Each point is reached from the start by the listed moves, each made 0, 1 or 2 times, or once backwards (-1), plus a little noise. Say if it took an odd or an even number of moves. Then give how often each move was made.

Moves:
(1): [ -7 -32  -8  37 -16]
(2): [ 59  10 -14  12  21]
Start: [-5 -4  2  0 -6]
Points:
[ 41 -58 -27  86 -16] -> odd (2, 1)
[121  49 -17 -13  53] -> odd (-1, 2)
[ 63  39  -4 -25  31] -> even (-1, 1)

Moves:
(1): [ 16 -25  -2   2 -15 -11]
(2): [ -8  42 -40   8   1  16]
(3): [  1  15 -18  -2  35  15]
(4): [ -4 -29  14  -2 -13  23]
Start: [ 15   2 -11 -14   3  14]
Points:
[  17   76 -110    4   26   51] -> even (1, 2, 1, 0)
[  49 -121   17  -27   17   54] -> odd (2, -1, 2, 2)

Moves:
(1): [ -5  -4 -25  -2  33 -25  13  -1   0  15]
(2): [ -4 -14  -1  15  13   4  11  -6   8  -6]
(3): [  2  13  27   9   0   3 -16   6  28  -9]
(4): [-14  -5 -11 -14 -23   9 -19  24   4 -12]
(5): [  6   6  10 -25  11   5  -2 -37  -2 -33]
(6): [ 10  28 -13  24 -27 -17   9  22   2   0]
(7): [ 20  -6  19 -49   9 -28  -5  27 -21 -17]
(8): [-27  40  17 -10  -2   5  11 -22   8 -16]
Start: [ -3 -14 -13  -4  -3  -2   9 -15  11   3]
Points:
[-17  12 -15 -63 -19 -35  22  26 -36  17] -> odd (0, -1, -1, 0, -1, 0, 1, 1)
[ -26   39   70 -112   35   17   35 -114  -29  -73] -> even (-1, 0, -1, -1, 1, -1, 1, 2)
[  36  -28  -10   19 -101  -15  -33  121   39  -59] -> even (-1, 2, 1, 2, 0, 2, 1, -1)
[ 46 -31 -37 -51 -88 -26 -30  83 -49  -6] -> odd (-1, -1, -1, 1, 0, 1, 1, -1)
[ 23 -24 -81  -3 -31 -46  -9  55   1  30] -> odd (1, -1, 0, 1, 0, 1, 0, -1)

Moves:
(1): [  2   7 -17  20  23  -8 -26 -13  31  -4 -12]
(2): [-33  -7  -9  23  -3   9  19 -16  -5  -5 -13]
(3): [ 25 -23  13  -2  16  16  22 -10   9   1   5]
(4): [ 20 -28   8  -7  14  21   0   4 -22 -34   0]
(5): [-11  -6 -20 -22  10 -10  -5  -3  22  -6 -21]
(6): [ 18  -3 -17   0  20  -1   3   1   2   0  10]
(7): [  9  18   6   5  29   4  18   9   6 -23  -1]
(8): [-30 -22 -36  -5 -16  43 -12  -7  22 -16  -1]
(9): [ 22 -19 -28  -4 -35 -27 -10  16  30 -21 -12]
(10): [-20  -7  13   8   3   1  -6  -9  10   2  13]
(11): [ -1   4  -1 -15   2   0  -4 -42   4  -6   5]
Start: [-13  -1 -12 -15   1 -14  -4   7 -21   4   5]
Points:
[ 24 -59   7 -45  89  58  59  50  49 -39  49] -> even (-1, -1, 2, 0, 1, 1, 2, 1, 0, 2, -1)
[102 -82  13 -46  16  24  14  51 -40   3  10] -> odd (0, -1, 2, 1, 0, 0, -1, 0, 0, -1, -1)
[  8 -57  94 -65  73  66 -15 -96 -53 -45  59] -> even (0, -1, 1, 2, 0, -1, 0, 0, -1, 2, 2)
[ -40  -21  -95  -10  -19  -67   -1   23   92    2 -101] -> even (1, 1, 1, -1, 2, -1, 0, 0, 1, -1, -1)
[  48  -56 -103  -64  121   57  -88  -59    7  -54   -3] -> odd (2, -1, 0, 2, 1, 2, -1, 1, -1, -1, 1)

Moves:
(1): [-19   8 -11  10 -10   4 -12   3 -12   2 -27  13   6  10  -9]
(2): [ -3   9  -4   7   3  -1 -19 -11  -2   3  -3   6  -3  -7   4]
(3): [ -5 -13  -8  15  -2 -17   8  18  -2 -11  -2   2  -8 -16  -8]
(4): [  7  -6   8  -4  -8   3  -1 -11  15  -7   9  -2   1   3  -2]
(5): [  8   7  -4  14  -2  -8   9 -19 -13   2   2   1   9  -1  19]
(6): [-12   1  -9  25  12 -10  18  -9  27  12   4   3   2   4  14]
(7): [ 11  29  -7  10  11  -1  21   1   8  -8   0  -7   6 -22  -5]
(8): [ 10   2 -15  -2 -13   5   5  12  -5   3 -14 -16  11  -3   7]
(9): [ 23  27 -13   2  -1 -33  15   0   5  18  -7  -7  -3  22  -6]
(10): [ 10  -8 -13   5  10  13  -1  -8 -11  -5   0   8 -14   5  -5]
(11): [  5  -6  13   4   7  -9  12  -4   6   9 -15 -13   1 -13   7]
(12): [  0 -15   2   1  16  -2  -6  13  -2 -12  -6   6  10  -3 -18]
(13): [  9 -11   2   0   7  -3  11  10   9   3   7  12   3 -14 -11]
(14): [ -9   6  11   7  -2  20 -35 -13  -1 -10  -6  23 -17  16  31]
Start: [-27 -38   5  22   5   8  -2  11  -7 -41  11  -3  21 -15   7]
Points:
[-34 -42   8  67  42  25   8 -13  51 -47  38  35  35 -94   8] -> even (0, 2, 0, 1, 0, 1, 1, 0, -1, 0, 0, 0, 2, 0)
[-26 -31  24 -10  -8   0 -38  71  -8 -52 -30  28  25  15 -39] -> odd (1, -1, 0, 0, -1, -1, 0, 0, 1, -1, 0, 1, 1, 1)
[  62  -17  -40   88   16 -121   51    5  -14  -30  -51  -74   47  -50
   36] -> odd (-1, 2, 2, 1, 2, 0, 0, 2, 2, 0, 2, 2, -1, 0)

Moves:
(1): [ -4  -5  13 -19  -1   7 -12  -8  -4  -4  -8 -15  -1   0   6   6  11   1
  -6   7   3  -9  12]
(2): [  1   8   0   4  21  -4  -8 -18   0  -5   8   6  13   6   5  -2   1   3
   3   7  -5   8   3]
(3): [ -7  -8  15 -12 -10 -11   6  -8   2   6   5 -10  -1  -6  -8  -8 -13   0
   4  -9  -5  -5   8]
(4): [  5   7   0   1 -13   1  -1  12  11  -7  -8  -3  -5   6   6   8   3   4
  14   7 -14   0 -10]
(5): [ -2  13  -9  -8  21  18  -8 -11  13  24 -12  -8   4  -1   3  12  -7   0
 -10  -9 -16  -8  -6]
(6): [ -1  -3  -7  -5  -2   3   4   2   5 -14   3   0  -6  -9  -3  -2  -7   6
 -14  10  -3   7  -8]
(7): [  1  14  -7  -4   6  14  -8  15 -12   9   9   4 -10   2  12   4  -3   8
  12  -5  -5   5  -3]
(8): [-13  -1  17   4   4   9   2 -19  20  -8   6   1   6  11   1   7  -2  -4
 -11  -8  -8   2  -7]
(9): [  5  -5  -6  -9   3   0  -1  -2   1  -4   4 -10  -8  -9 -12   8   9  -5
  11   1   2 -11  -1]
(10): [  9   5  11  -6  12  -7  18   6  -1  15  16  -4 -19  -5 -14  -7  -6  -1
   7   5  20 -15  -1]
(11): [  4  -5  14 -17  10 -10   5   3 -11  10  10  -3 -10  -6   0 -10 -15 -12
   8  -2  -8  -8   8]
(12): [ 10   7  -8   9   1   7  10   6   7  -4   3   7   0 -14  10  17 -12  -5
  10   9  -1  -7   4]
(13): [  8  17  -4  -8 -13 -19  -9  12  -4   2  -5   8  -8  14   9 -16 -14  -4
  -8 -17  21   9   5]
(14): [ 11  -2  -1  -3   5  12  -4  12   7   2   6  -1   8   8   7 -14   1  10
   5  -7 -11 -13  -5]
(15): [  0   0  -3  -7   5   0   4  -1   8  12  -6   7  -4   6   6   3  13   6
   5 -10   4  11   5]
(16): [ -6 -10 -11  12  -9  -8  10   3  -3  -5   8  -8  15  17  27  -1   6  -3
  -9  -1   3   1  -1]
(17): [-13  -7 -14 -14   3  -6   0  19   3  -5   0   2  -3  14  10  -8  -5   3
  14   6  -2 -11  -9]
(18): [  3 -25   0   3  -4   7   0   3  -3  -6   6 -11  11  17   1   4 -15  -1
  -3  -3  -4   0  -5]
(19): [-29  -3  15 -14  13   2  -1  12  -2  -1   6 -20  23  11  -5  -5  -2   1
   7 -12   5  -1  -1]
(20): [ -4  -1  12   5  19 -11 -16   1   0  20 -14  10  26  -6  27  -3  27  -1
  -9  -4  24   5 -10]
Start: [ 13  11 -20   8   7   2 -19  10 -16  -8 -18  29 -10  15  -4  14  -3  10
   5 -11   6  -7   0]
Points:
[-38 -40  13 -94  76 -12  20 -34  50  32   2 -17 -43  36 -27  24 -77 -29
  -1 -29 -32 -62 -21] -> even (0, 0, 1, 0, 2, 1, -1, 2, 1, 1, 2, 0, 0, -1, 1, 0, 2, 1, 0, 0)
[-45 -37  20 -43 -24  40 -12  12 -53 -31  19   1 -63  32 -53  15 -47  25
  19 -14 -22  -3  16] -> even (1, -1, 1, -1, -1, 0, 2, 1, -1, 0, 0, -1, -1, -1, 0, -1, 1, 1, 0, -1)
[-39  29  18 -21  30 -64  11  38  13 -43  38  21  34  26  60  18 -49   1
  60 -24  14  37 -13] -> odd (-1, 2, 2, 2, -1, 2, 1, 1, 1, 0, 1, 2, 1, -1, 1, 1, 0, 0, 2, 1)
[   1   16  -30  -81   -7   39  -26   -7  -21   18  -27  -36 -110   -2
  -37   33  -57   12  -25   10  -31  -62    3] -> odd (2, -1, 1, 0, 2, 1, 1, 0, 0, 1, 0, -1, 0, -1, -1, 0, 1, 0, -1, -1)
[ 44 -27 -51  18 -37 -44   2  65 -43 -59   9  22   6 -19  45   6 -45  -4
  -2  18  58 -11  -3] -> odd (0, 0, 1, 0, -1, 2, 0, -1, 1, 0, 0, 2, 1, 0, -1, 1, 0, 1, 0, 1)
[ -11  -22   -6  -36  -53  -42   24   34  -28  -40    4  -82   30   23
    7   41 -121  -51   37  -31  -51  -38   37] -> odd (0, 0, 2, 2, 1, 0, -1, -1, 1, -1, 2, 2, 1, -1, -1, 2, -1, 1, 2, -1)

Moves:
(1): [ -1   5  -7  -8   1  -1   1   0   3  -4  -2 -10 -13 -13  -3   8  -8  -3
   5  -7  -3  -2 -10  -4 -11   2   5]
(2): [ 5 17 -1  1  2  5 -3  1 -2  5  6 -1  5 -7 -1 -1 -1 -8 -3 -3 -3  9  0  8
  1 -2 -4]
(3): [  2  -9  -5  -3 -21  -3  -6  -2   1  -9   1   4   2   0   0  10 -23  -7
  -4  -5   4  -2  15   1   1 -11   1]
(4): [  0  -6  -2  17   4  -2  -4   0   4  23 -10   0 -11 -10  -5   3  10   4
   0   5  -4  -6  15   6  -1   4   4]
(5): [ -4  -1  -1   1   1 -11   4  -1   2  -9  11  -9  -3  -8   6   3   9  11
  -3   1  -5   6  -4   2 -16   5  -1]
(6): [ -2  -3 -15  -4  -2 -26 -18   3   8  -3   1  -4  -1  -1   2  -1  -8  -2
  -2  -7 -15  -3  -7 -11   7   6   4]
(7): [ -4   9  11   0 -12 -16 -11  -7  -4   8   0   4  -3 -15  -2 -11   4  -1
   2   0   0   0  -8 -14  -1  13  13]
(8): [  0   2   7   5   4   8   4  -4 -19   3  -5  -6  -4   8  -5   8  15  13
 -14   5  -8   0   4  -1  -3   0   9]
(9): [ -7  -8  12  -5   6   6  -8   0  -8   5  -7  -4  12   3  -7  -4   0  12
  -9 -10  -7  -4  -4   4 -14  -5 -10]
(10): [-15 -11 -10  -2 -11   3  -3  -6  10   2   0  -8  11   0   7   2  -4  -7
   0  18  -2  -5 -14   6  18   4   5]
(11): [  7 -12  -6   0   0  -6   0  -3  -4   0   4   6  -4  -6  -2   0  -8 -10
   0  -7  -1  -7  -6   1   3  -2  -7]
(12): [  2  -1   4   9  11  -5 -11   3  -5   1   0 -10  -9  -2   7  -8  -9   6
  -6   7   4   9   0  -9  -5   2  -2]
(13): [ -3  -7   1  -1 -11  -1   7  -5  -5  -8 -12  -9  -5  -7   8 -13  -5  -3
   1   2  -6   5  15  -1   4   8   7]
(14): [-13  -6   1   2   0  -1  -2  -2   2   6  -1   5  -7   5   7   0  -2  -8
 -15   0  -9   1  11   3   2   4  -1]
(15): [ -3  -1   2  -2   3  -8  13   0   1   3  -8  -4  -7  -2   8   1   6  10
   1   2   6   8   6   7   4 -10 -11]
(16): [  4  -1  -4   1   3  -9  -1  -4   1   2  -2 -10   1  -4   5  -3  -7  10
   3  -4   4 -14   6  -1   5   6  -5]
(17): [-11  -3 -11   0 -11 -10  -6   5  -5  -4 -13   1   7   3   9   2 -13   4
  19   2  -9 -11  -7  -5  -4   7   1]
(18): [ -4   4  -6   6  -8   2  13 -12  11  14  -5  15  10   1  -3 -10  11   3
 -16 -14  16  10  -6   2   2   4  -2]
(19): [  6  -3  -9   8  12 -12   7  -5  -3  11   2  -2   1   6 -13   0  -6   4
   4  -1  -7 -11   5  -5   5  -4   7]
(20): [ 1 -4 -8 -3 13 -6 -3  0 -5 -1 -7 -3  0 -1 11  9  9  1 -5  7 16  0 -3 14
 -7 -6  4]
(21): [-14   1   3   8  -2  -1  -7   9  -6   6  -4  -7 -10   1 -10 -10   1   1
  -3  -4   2 -16  -4   7  14 -10   7]
(22): [ 7 -3 -8 -9 -6  0 -1 10 -4 12  6 -9 -4  5 12 -2  5 -2  4  0  7  2 -3 -4
  1 -3  2]
(23): [ 5 -2  6 -3 -3  8 11  7 -6  2 -4  7  6 -4 -4  4 -8  4  1  1  2  8 -5 12
  2 -1  8]
(24): [  1   8   4  -1  -4  -1   8   3   4   7   1  13   5  -1 -13  -4  12  -3
 -16  16  13   7   2  13   1  -1  -8]
Start: [-13   6   4 -14  -7   0  -9   6  -2   7   8   9  -4   4  -2 -15   6 -17
   5  21  12   8   6   6  12 -10   6]
Points:
[ -72   16   28   31  -17   33   -1   36    9  104  -19   36  -29   17
  -20  -78   51  -17 -119   21   50   62   27   63   26  -34  -44] -> odd (0, 1, 0, 1, 0, 0, -1, 0, 1, 0, 0, 2, 0, 2, 1, -1, 0, 2, -1, -1, 2, 1, 0, 2)
[ -73  -53   29   22  -49  -39 -110    6  -35   -8  -27  -38  -42  -42
  -16  -40  -94   18    2  -30  -31  -68   -2  -35  -24    5   22] -> odd (1, -1, 2, 1, 1, 0, 1, 0, 2, 0, 1, 2, 0, 0, -1, 1, 1, 0, -1, -1, 2, -1, 0, -1)
[-50 -91 -68  -4 -94 -53  -6 -19 -22  43 -53  31   8   7 -30  -4 -90 -52
 -22  70 -91 -43  25  -5  78  48  72] -> even (1, -1, 1, 1, -1, 2, 0, 2, 0, 2, 2, 0, 2, 2, -1, 0, 2, 0, 2, -1, -1, 0, 2, 2)
[ -34   16  -11    3  -53 -113   31  -51   29   31  -11   -1   25   -7
   14  -99    6   51   43   -6   42   -6   10  -56   40   32    0] -> odd (-1, -1, 0, -1, 1, 0, 2, -1, 0, 0, -1, 0, 1, -1, 2, 2, 1, 2, 2, -1, 0, 0, -1, 0)
[-90  -6  51 -30 -84   8 -76  18 -50   7 -30 -60  20 -14  30 -80 -31   9
   4  50  38  -3 -54  -9  22  -6  38] -> odd (0, 0, 1, -1, 0, -1, 2, 0, 2, 2, -1, 2, 1, -1, 0, 0, 1, 0, -1, 0, 2, 1, 0, 0)
[ -55  -62  -48  -12  -45 -113  -34  -56  -16   33  -38  -45   15    1
   -1  -12    8   69  -42  -49    8  -69   -7   -6   37  -30   14] -> even (0, -1, 2, 0, 1, 2, 1, 2, 2, 1, 1, -1, 0, -1, 2, 2, 0, 2, 1, 1, 1, 0, -1, -1)
[-82 -51   7  10 -46  17  -2  32 -41 121 -73   7 -33  10 -47 -76  16 -26
  -2  27 -34 -84  35  32  28  12  25] -> even (1, -1, -1, 2, -1, -1, 0, 0, 2, 0, 1, -1, 2, 2, -1, 0, 2, 0, 1, -1, 2, 2, 0, 2)
[-45 -18 -63 -37   2 -73   5   5  32  61  12 -57 -28 -19  53 -38  18 -45
 -63  96  36  51  26  58  40  -9  26] -> odd (1, 1, 0, 0, 1, 1, 0, -1, 0, 2, -1, 1, 2, 2, 1, 0, -1, 0, 2, 2, 0, 2, 0, 2)
[-35  -7 -20 -44  14 -10 -69  33 -26  -6  56 -28  -9  -7  42 -16  27 -74
 -23  10  -7 -18 -56  55  55 -29  20] -> even (-1, 2, -1, -1, 1, 1, 0, 0, 0, 1, 2, -1, 0, 1, -1, 0, -1, -1, -1, 2, 2, 1, 0, -1)
